Rows are points. Each copy is the shape, with its points in the same order, turned, moved and blurred by noise. Say if it was mirrored as well.

Shape (6 x 2):
-1.2 -1.3
1.1 2.4
0.1 -6.3
2.0 3.9
2.1 -8.9
-1.0 1.7
Copy 1 (6 x 2):
-2.3 0.6
3.0 1.0
-4.8 -3.5
4.4 1.0
-5.8 -6.8
0.9 1.9
Copy 1 is: only turned
Copy 2 (6 x 2):
0.7 2.3
-2.5 -0.7
6.3 2.3
-3.5 -2.0
9.4 0.5
-2.1 1.6
Copy 2 is: mirrored
Copy 3 (6 x 2):
0.3 -4.9
-1.8 -1.4
5.3 -5.7
-2.5 1.5
8.3 -6.3
-2.4 -3.4
Copy 3 is: only turned

Shape (9 x 3):
2.9 5.8 4.2
-0.7 -1.9 6.1
-6.0 5.8 -1.2
-0.2 5.5 -7.0
-3.0 0.8 -1.8
0.4 2.5 -3.8
-3.6 0.2 3.2
3.0 3.4 -2.0
2.6 3.0 4.7
Copy 1 (9 x 3):
1.1 2.4 7.5
4.0 -2.8 0.8
-7.8 -3.5 4.7
-9.0 5.0 1.1
-4.2 -0.2 -0.5
-4.8 3.7 1.0
-0.6 -4.2 1.1
-2.5 4.9 2.4
3.3 1.0 4.5
Copy 1 is: only turned
Copy 2 (9 x 3):
-6.4 0.9 -3.1
-1.7 -5.7 0.9
-3.6 6.0 5.6
2.6 9.3 -0.3
1.9 3.0 3.2
1.6 5.4 -0.3
-2.0 -1.7 4.1
0.8 4.1 -2.9
-3.9 -0.3 -2.3
Copy 2 is: mirrored

Shape (8 x 4):
-2.9 0.0 0.4 -7.2
-3.1 -0.5 -5.2 1.8
-0.4 -3.9 5.5 -5.3
-2.0 -4.7 6.1 3.3
-2.7 -3.3 -2.8 4.7
-0.2 -3.0 -4.5 0.4
-0.5 1.2 4.4 -5.9
2.8 2.8 1.4 -6.6
Copy 1 (8 x 4):
-1.5 6.0 -0.6 -5.8
-0.1 1.5 -0.5 3.2
-4.2 -1.3 -3.3 -8.2
-5.4 -6.6 -0.6 -2.1
-0.8 -1.6 -2.4 4.4
1.3 1.0 -4.2 1.1
-1.1 0.9 1.1 -9.3
2.3 2.2 -0.2 -9.3
Copy 1 is: only turned
Copy 2 (8 x 4):
-4.8 -3.8 -1.7 -5.2
-0.1 4.2 -4.8 -1.1
-8.9 -3.3 2.1 -1.0
-7.9 0.4 0.2 6.2
-2.6 6.1 -4.2 2.3
-2.4 5.4 -1.7 -2.4
-4.1 -5.9 1.7 -2.3
-1.4 -3.7 4.2 -5.5
Copy 2 is: mirrored
Copy 3 (8 x 4):
-3.3 2.2 -1.7 -6.3
-2.8 -1.8 -5.6 3.1
-1.2 0.6 4.6 -4.9
0.8 -6.2 4.9 0.9
-2.3 -3.6 -2.4 4.8
-3.1 1.5 -2.4 3.7
0.4 1.4 0.3 -6.5
2.2 5.1 -1.8 -4.9
Copy 3 is: mirrored
